Each row is a point. Each copy is the shape, with its points in the same order, turned, moved and blurred by noise. Say if it was mirrored as well.
(in the rows, 128 means zero)

Shape (7 x 2)
[[128 140]
 [ 80 118]
 [ 81 208]
 [ 77 157]
 [209 122]
 [142  92]
 [166 156]]
Copy 1 (7 x 2)
[[153 134]
 [121  93]
 [205  88]
 [160  78]
 [146 215]
 [114 161]
 [175 171]]
Copy 1 is: mirrored
Copy 2 (7 x 2)
[[108 136]
 [ 84  98]
 [ 35 173]
 [ 57 128]
 [188 167]
 [150 108]
 [134 176]]
Copy 2 is: only turned

Shape (6 x 3)
[[ 85 104 182]
 [102 145  91]
 [ 68 175 182]
 [160 177  88]
 [160  85  83]
 [ 76 139  86]]
Copy 1 (6 x 3)
[[ 82  89 142]
 [128 175 150]
 [ 91 106 220]
 [203 168 164]
 [166 149  79]
 [103 191 147]]
Copy 1 is: only turned
Copy 2 (6 x 3)
[[155  52 174]
 [ 86 105 119]
 [148  30 106]
 [112 155  83]
 [103 169 171]
 [ 68  86 131]]
Copy 2 is: mirrored
Copy 3 (6 x 3)
[[ 92 147  66]
 [152 182 138]
 [162 145  46]
 [183 132 177]
 [ 85 147 192]
 [144 203 131]]
Copy 3 is: mirrored
Copy 4 (6 x 3)
[[102 153 161]
 [123  93  80]
 [ 61 167 105]
 [166 123  39]
 [200  88 118]
 [104  75  91]]
Copy 4 is: only turned

Shape (8 x 4)
[[ 74 150 121 153]
 [109  95  74 150]
 [ 70 119  76 127]
 [139 129  58 109]
 [133 165 176  51]
 [136 109 108 122]
 [133  63 155  57]
 [182  72 164  54]]
Copy 1 (8 x 4)
[[125 144  85 123]
 [107  82 113  85]
 [ 78 113  97 106]
 [ 94 115 163  81]
 [130 151 177 211]
 [131  92 144 119]
 [113  53 172 195]
 [147  56 211 193]]
Copy 1 is: only turned
Copy 2 (8 x 4)
[[131 109 126 200]
 [166  59 134 147]
 [174  64 119 192]
 [210  97 135 129]
 [153 186  55 126]
 [152  94 118 118]
 [161  97  44  95]
 [159 125  48  41]]
Copy 2 is: only turned
Copy 3 (8 x 4)
[[181 129 129 155]
 [153 193 124 120]
 [196 167 131 112]
 [147 177 182  93]
 [124  44 166  86]
 [124 154 138 106]
 [105 106 100  39]
 [ 60 101 125  38]]
Copy 3 is: mirrored
Copy 4 (8 x 4)
[[149 170 186 118]
 [134 183 112  89]
 [171 190 148  81]
 [184 164  89 116]
 [204  52 167 118]
 [146 135 115 103]
 [159  66 116  42]
 [153  35  91  69]]
Copy 4 is: only turned

Shape (11 x 6)
[[152  95 108 104  87  95]
 [117  66 121 135  91 176]
 [130  73 141 135 109 138]
 [109 194 108 152 113 110]
 [135 153  87 112 135 174]
 [115 132 127 165 207  88]
 [143 187 142 151 202 104]
 [237 130 136 163 115  97]
 [148 126 128  71  92 181]
 [128  96 101 162 100  51]
 [107  97 146 157  90 135]]
Copy 1 (11 x 6)
[[114 174  91 166  77 130]
 [ 83 115  80 137 136 100]
 [108 124  94 165 122 101]
 [164 128 134  75  88 169]
 [ 84 124 150  96  88 151]
 [191 154 198 127 126 104]
 [184 123 219 124  83 136]
 [152 121 118 160   7  75]
 [ 54 103 113 150  82 171]
 [178 189  83 133  92  98]
 [141 106  79 133 126 117]]
Copy 1 is: only turned
Copy 2 (11 x 6)
[[127 135 162 157 151 171]
 [111 130 155  83  74 163]
 [110 143 124 127  93 161]
 [ 77 133 138 127 178  67]
 [143 152 150  84 145  90]
 [ 88 219  75 150 137  92]
 [121 180  57 137 170  56]
 [122 132  65 130 207 185]
 [176 100 150 110 114 119]
 [ 56 161 146 173 166 168]
 [ 76 113 128 126 103 145]]
Copy 2 is: only turned

Shape (11 x 6)
[[100 171 149 170 154 150]
 [138  74  60 180 129 134]
 [155 113 165  78 141  66]
 [162 120 126  93 106 113]
 [106 188 141 193 143 131]
 [121 119 167 138 133 124]
 [215  96 120 116 128  98]
 [119 204 192 121 139 182]
 [145 110 186 171 164 158]
 [137  99 130 177 104 154]
 [136  92 124  62 148 155]]
Copy 1 (11 x 6)
[[102  85  54  95  96 145]
 [ 93  70 163 109 161 104]
 [167 178  96 162 118 115]
 [143 165 130 133 144 151]
 [ 68 102  65  80  93 138]
 [121 110  81 153 121 135]
 [125 168 119 140 193 100]
 [119 119   7 107 115 201]
 [ 99  87  43 157 143 122]
 [ 72  90 114 145 159 139]
 [192 109 121 139 166 163]]
Copy 1 is: mirrored
Copy 2 (11 x 6)
[[111 130  97 142  87 154]
 [ 89 131 172  90 176 137]
 [230 123 149 167 162 143]
 [166 107 188 169 150 122]
 [103 148 122 149  83 191]
 [152 110 110 159 137 153]
 [171 159 188 168 201 122]
 [141 124  94 202  45 119]
 [122 149  81 174 155 138]
 [ 89 111 139 155 159 141]
 [169  97 140 128 149  67]]
Copy 2 is: only turned
Copy 3 (11 x 6)
[[103 184 147 159 102 156]
 [203 131 193  94 106 132]
 [ 99 130  99  76 192 109]
 [129 124 138 111 165  79]
 [ 91 188 151 142  74 145]
 [106 129 132 131 142 148]
 [122 120 182  64 181  84]
 [ 59 182 142 207 144 125]
 [ 92 134 183 137 151 184]
 [139 106 185 136 110 138]
 [164 141 137 141 212 113]]
Copy 3 is: mirrored
